Every row gives one point. A path goes straight from each point to the next, and from the last back to the first. The post is the endless flat space through its rows: a point in 2 columns, a line in 3, a plane in 4, and so on, so that a path can go around it. How many times does the path go around the post? Going back the other way cancels.
In the rows, 128 means zero.

Post, one row:
[[115 129]]
Path:
[[135 155]
 [193 102]
 [133  69]
 [ 61 103]
 [ 78 184]
 [123 151]
 [ 90 172]
 [ 63 137]
 [100 186]
 [178 163]
 [167  65]
 [ 90  81]
 [ 79 126]
 [ 93 171]
 [140 158]
 [158 178]
 [ 69 200]
 [ 97 176]
 [147 187]
 [160 125]
 [108  88]
 [ 89 114]
 [ 87 159]]
Times around: 3

Post:
[[132 127 133 149 134 149]
 [130  99 128   7 166 111]
 [115  95 154  95 173 102]
 [175 177  96 167 134 109]
 [129 126 155 185  81 115]]
Path:
[[180 110 105 141 154 209]
 [180 150  82 123  61 121]
 [ 90 111 124 132 197 122]
 [ 76 124 167  97  65 152]
 [134 173 176 164  48  80]
 [123  62 206 135 128 164]
 [169 100 170 137 163 165]
 [156 155 152  80 123 158]
 [110 189 124 126 135  71]
 [ 57  84 166 118 175  59]
 [102  93 137 178 110  56]
 [ 71 149 112 147 167 176]
 [102 166 165 131 106 104]
 [121  93 177  64 166  89]
 [171 111 125 134 144 147]
 [132  85 149  84  76  98]
 [143 128  86 114  91  62]
 [103 127 133  98 105 151]
 [131 151 125 120 159 154]
 [126 185 169 151 129  74]
 [107 138 129 100 163  83]
 [112 133 119 154 131  87]
 [ 99 110 156 116 176 116]
 [110 201 120 162 189 128]
 [ 84 110 140  80 147  98]
 [144 115  69 116 129 127]
 [184 117  97 151 140 143]
 [169 134 126 112  91 116]
 [134  96 148  61 155 136]]
Times around: 1

Post (10 x 11):
[[122 159 166 148 106 109  64 118 123  84 152]
 [ 57 131 166 179  64 107 142 179 120 154 122]
 [147 167 138 100 188 116 109 185 168  69 115]
 [206 154 126 112 152 193 130  99 137 127 226]
 [211 124 182 154 131 107 190  77  62 108 167]
 [207 155 109 121 127 221  87 130 127  74 157]
 [108 134 101  75  54 173  96 142 132  92 119]
 [133 128 114 114 140  84  72 135 124 123  73]
 [128 146  45 125 103 134 109  97  98  92 113]
 [198 130 147 183 107  87 136 118 135 139 186]]
Path (30 x 11):
[[179 187  44 196 145 118  93 108 116 122 205]
 [123 101 126  97 117 123  70 135 105 142 161]
 [232  96 137 150 132 153 150 119 164 115 202]
 [237 114 140  77 181 172 122 103 168 101 130]
 [139 177 161 120  91 127 173  78  84  99 143]
 [ 55 168 103  93 135  67  87  84 119 165 151]
 [167 147  82  92  73 165 122 129  95 104 173]
 [225 142 150 185  81  88  74  88  68  86 170]
 [114 122 121  62 128 112  40 169 147 111 143]
 [112 127 131 144 140 150 106 121 118  84 176]
 [249 102  57  84 189 160 116 129 170 105 152]
 [190 145  90 137 210 110 211 167 135 106 185]
 [105 138 118 154 149 161  55  59 132  77 203]
 [166  69 132 120  65 164  67 147  90 117  96]
 [ 99 161  85 127 143 100 189 173 112  94 137]
 [209 110 165 149 141 161  97  90 103 132 179]
 [156 144  96 166 101 204 101 103 131 115 172]
 [158 142 170  98 156 144 172 100 132 127 122]
 [219 172 142 156 168 167  93 197 170  99 122]
 [167 128  90 132 108 133  97 118  89 161 138]
 [176 125  91 153 110 137  81 118  69  76 177]
 [113 125 127 149 124 127 117 101  91 114 131]
 [ 92 141 117 157 118 109 186 141 164 115 128]
 [119 171 171 126 124 169 164 131 130  64 125]
 [120 137 126 151  93 170 121 179 189  13 148]
 [153 139 137 118 149 133 120  72 135  68 127]
 [184 168 137 153  78 184  82 153 141  27  74]
 [195 146 115 101 156 102 133  80  71 112 119]
 [143 112 140  32 131 137 166 136  92 190 167]
 [ 66 126 157  79  11 175 128 137  74 128 189]]
Times around: 3

Post (17 x 18):
[[ 70 111 171 151 183 111 137 131  82 121 139  91 152  93  64 106 184 109]
 [115 123  89 147  82 155 157 178 145 116 108  88 128 122  66 100 125 152]
 [112  95  67 175 165  79 130  65  91  90  82  91 158 156 133 110 128 132]
 [ 92  76 101 161 154 152  63  95 133  82 164 127 131 135 124  86 162 102]
 [100 131 134 130 103 106 141 119 201  88 124 162 100 147 127 141  81 202]
 [184 120 113 135 155 162 195 127 147 143 208  89  94 136 142  46 228 164]
 [167 160 113 131 113 133  97 165 117  81 176 181 126 151 135 107  99 184]
 [ 97 114 129  57 129 119 118 125 155  76 170  69  96 100 114 108 123 134]
 [188 171  55 130 116 120 160 117 196  46  72 167 135 197 111 107 124  92]
 [217 131 115 148 145 105 102 122 194  97 107 150 151  96 161 132  96  89]
 [134 127 165 140 168 108 152 146 116  83 227  59 163 154 161 105 134  92]
 [123 137 142 113  51  74  67 199 112 124 180 113 104  73 117 148 130 152]
 [125  88 146 102 155 164 112 119 150 135 221 171 140 140 135 161 115 102]
 [126 168  62 151 161 194 155 148 139 125  58  99  85 138 104 104 177  98]
 [ 86 102  73 142 120  99 123 118 156 113 110 140 139  94 167  82 130 130]
 [ 83 137  87 189 142 189 179  83 105 103 196 149 137 106 120 136 158 157]
 [124 195 139 120  55 180 118 149 151 151 145  96 173 105  75 157 118 110]]
Path, 17 rows:
[[141 115  62 127 110 148  93 142  92 133 132 193  90 158 104 101 152 102]
 [172 201  88 130  99 121  87 144 119 138 137  85 111  78 107  85 175 173]
 [140 130 157 130 162  86  66 177 169  74 126  98 160  87  93 113 135 105]
 [ 58 113  23  94 109 163 162 137 130  86 138 125  60 120 125  97 193 146]
 [245 143  77 137 121  75 106 145 149  68  98 142 171 106 136 131 100 121]
 [ 99 129 136 140 155 150 156 131 102  96 214 124 139 157 167 117 167 111]
 [ 63 140 135  92 146 173 115 100 119 134 154 143  70 106 127 157 152 144]
 [138  69 177 142 146 133 130 111 178 177 193 113  88 104 112 156 168  92]
 [126 137 112 138 123  74 139 158 206  46 123  82  95 205 116 119 126  99]
 [ 91 139 160 109 164 139 119 188 117 130 187  86 148 212 106 152 167  65]
 [219 110 143 128  55  82 158 128 189  80 159 108 249 127 141  87 121 129]
 [141  72 126 205 151 163 102 131 137  77 162 150 152 151 130 105 111 112]
 [105 141 122 175 171 176 173 162 130 101 118  86  97 132  96 106 124  65]
 [108 110 114 156 144 154 128  52 194 129 187  80 197 132 179  86  95 136]
 [164 155  87 119 108 109 102 129 142 136 160  92 120  50 135 144 156 192]
 [104  42 146 113 117 100 115 100 133 100 129 146 143 153  89 163 145 128]
 [ 94 164 180 126 184  86 164 127 136 111 122  84 126  98 178  55 187  95]]
Times around: 3

Post:
[[132 130 130 141 101  74 170 130  62 162 130 157 195  84  86 169 205 141]
 [ 89 141 157 144 113  82  65 130 139 125 131 179  99 192 128 199 124  53]
 [126 127 108 191 134 127  90  81 147 135 171  76  44 169 147 190 108 141]
 [118 131 117 139 166  49 141 151 156 130 140 140 139 165 132 164  83  52]
 [123 157 176 159 121 111 145 177 153 173  62 175 130 105 108 115 149  84]
 [145 156 129 148 142  64 115 126 188 123  94 146 106 155 171 159 134 142]
 [127  46 159 158 181 185 160 160  65 213 117 119 165 115  77 130 168 199]
 [ 82 156  99 136  76 187 129 134 170 146 144 114 158 142 114 106 115 167]
 [131  83 137 166 104 101 146 161 100  95 128 134 202 115 133  63 120 153]
 [153 129 166 115 180  67 186 157 137 143  89 136 139 149 105 189  74 100]
 [100 136  94 105 149 143 122 108 145  81 122 105  71 143 146  75  86 104]
 [144 144 132 135 126 198 166 160  98 180 113  98 114 128 150 134 165 139]
 [168 167 173 142 144 100 105 145  71 211  93 125 135 153  68 121 126  91]
 [ 57 138 124  94  74  73 168 173 178 139 139 130 115 107 132 114 175 170]
 [105  84 125 100 137  72  63 130 146 129 129  95  93 124 114 168  66  35]
 [142 146 164 144 163 153 180  93 160 137 161 147 148 149 166 129 117 139]
 [ 82 172 121  92 142  85 145 125 153 130 104 181 104 103 189  79  86 122]]
Path:
[[122 131 115 124 164 142 200 187 119 169  80 123 106  70 186 161 156  33]
 [ 80 167 114  80 216  95 210 141 127 194 187 115 130  99 203  77 104 147]
 [ 49  95  69  75 180 174  76 187 199 195 115 113  77 147 104 178  77  92]
 [161 102  35 120  71 197  58 153 141  87  54  79  88 120 159 138  92  39]
 [105 129 155 156 157 173 169 124 109 237 178 165 193 155 193 114 133 209]
 [106 134 205 164 132  47 135 120 138 198 176 127 139 123 185 166 132 172]
 [100 164 147 159  91 173 114 187 127 151 134 152 116 130 134 174 161  62]
 [147  84 119 159 107 155  29  88 149 160 173  92 101 169 137 164 129  99]
 [122 109 154  74 171 129 160 147 130 171 125  99 102 182 150 109 113 117]
 [125 114 191 109 133 130  68 108 148 220 107 107 188 125  26 162  68 109]
 [106 191 112  76 207 123 101 124 146 235 115 114  96 135 144  98  81  74]
 [167 245  95  85 197  52 192  71 129 178  79 114  37 143 198 147 117  80]
 [154 107 113 124 105 155 122 144 156 148  65  76 115 139  58 161  98 146]
 [126 130  84 124 151 117 216 106 209 143 184  81  84  95 222 130 126 166]
 [100 135 147 209  90  95 162 158 123 150 153 168 148 167 174 191 173  18]
 [110 163 141 102 132  53  93  91 158 147 127 122 180  64 113 140  40 142]
 [165 107 160 232 115 143 111 169  65 117 101 143 190 127  23 151 159  62]
 [ 65  50 178 149 115 108 114 134 192 166 143 211  76  95 185 118 120  76]
 [203 146 115 212 133 126 100 102 110  99 111  90  76 210 106 178 153 130]
 [ 28 102 137  61 110 140 162 243 105 182 144 142 178  97  95  93  81  62]
 [ 97 222  54  86 238 100 158 100  84 130  92 133  60 154 132 154  33  50]
 [ 76 137 129 141 107 144 179 206 146 171  68 190 154 190 139 172 141  84]
 [122  91 158 215 137 119  95 106 150 141  78 154  99 128  48 141 151  76]]
Times around: 2

Post:
[[167 150 183 171 101 133 119  90 113 133 119  70 151  81 136 161 163 156]
 [182 137 162 150 122  93  55  87 147 165 134 138 169  86 172 129 127 164]
 [170 177  87 130 118  72 111 151 183 109 143 148 126 122  37  72 113 116]
 [ 97 174 108 121 174 109 104 163 130 125 157  81 105  92 138 118  96 105]
 [100 113 165  67 159 118 149 168 116 147 126 130 123 121 126 129 151 177]
 [ 89 133  48 121 208 216 150 182 150 130 176  66 106 127 117  87 163 109]
 [126 160 129  65  77  83 148  62 101 186 151 110  98  96 158 114  94 155]
 [ 91 155  61 174 132  79  96 177 116 133 130 144  67 119  42 141 154 117]
 [145 149 113 118 159 133  77 145 135 116 107  91 100 150 111 111 124 103]
 [ 78 162 152  98 121 106  46 163 126 156  76 139 184 159  90  90 127 167]
 [113 163  74 169 178 143 178 188 193 115  88  80 138  87 127 142 122 168]
 [162 211 120 104  96 180 100 125 133 149 191 102 106 148 151 140  54  90]
 [142 142 117 189 127 168 139 140 143 152 149  48 178 118 197 139 126  87]
 [ 68 145 126 127 142  94 109 121 119  88 185 132  98 188 121 100 175 176]
 [110 170  91  86  87  98 127 100 144 105 163 138 179 136 128 142 151 152]
 [160 174  88 197 181 140  89 139  55  92 160  89 118 114 166  78 167 122]
 [105  95 127 123 134 201 113 183 112 102 121  88 115  90 141 141 113 171]]
Path (26 x 18):
[[100 109  59 225 100 163  77 126 112  90 205 112  43 127  69  86 190 134]
 [ 96 129  78 137 146  51 104 142 148  78  91 101 111 142 123 146 132  80]
 [149 129 166 213 162 166 140 147 104 127 104  59 164  69 165 110 135 188]
 [110 134  49  30 145 143 195 157 175  83 132  66 195 160 136 142 104 165]
 [182 118 123 146 130 124 111 124 176 100 158 136 116 106 112 107 103 165]
 [144 221  59 181 142  59 131 102 119  82 153  88 102 150  65 137 126  82]
 [ 80 181  86 246  90  65 107 148 162 177 160  70 111  85 116 180 123 153]
 [107 133 133 157 145 139  97 187 127 162 134  98 109 154 127 111 174 113]
 [190 154 118 101 102 146 147  56 162 206 140 109 154  23 137  84 153  96]
 [ 23 105  73 168 123  67 110 147 108 140  84 133  93  84  72  36 175 130]
 [ 78 150 109 138 147 211  52 151 136 117 112   7 111 110 134 110 158 118]
 [111 131  74 106 165 118 143 217 119  92 244 122  65 136 100  70 145 153]
 [134 187 137 121 117 136  95 137 151 142 157 127 135 131 126 109 118 134]
 [ 14 188 165  96 111 123 154 173 200 115 111 117  98 132  99 181  69 150]
 [110  87 154  15 159 172  86 130 100 161  78  94 179 112 132 134 160 133]
 [189 184 226 133 183  50 132 112 144 183 212 113 185 143 111  51 151 134]
 [230 130 167 123 149 103 111 116 230 173  74 166 177 131  95 121  97 206]
 [ 69 141 136  98 234 197  21 175 114 109 115  75  86 194  97 155 170 218]
 [139 116  91 111 131 113  40 128  52 122 156 126 101 106  36  65 227  98]
 [205 150  96 195 151  63 143 116 139 182 126  96 160  91 165  55 166  92]
 [137 112 146  98 203 206 152 162 164 221 182  44 145 163 142 109 223 129]
 [ 69 111  83 143 131 185  85 141  89  83 185  82 170 145 141 104 188 166]
 [ 87 132  90  59  44  67 136  80 175  69 162  99 163 177 161 191 136 143]
 [121 179 124 130 152 113  97 194 130 223 127  98  86 100  91 119 145 113]
 [138 152  95  94 155  73 114 130 136 102 230  98  83 151  36  86 170  94]
 [ 53 131  50  16 181 149  23 155  81 125 168  78 112 161 134  81 146  71]]
Times around: 2
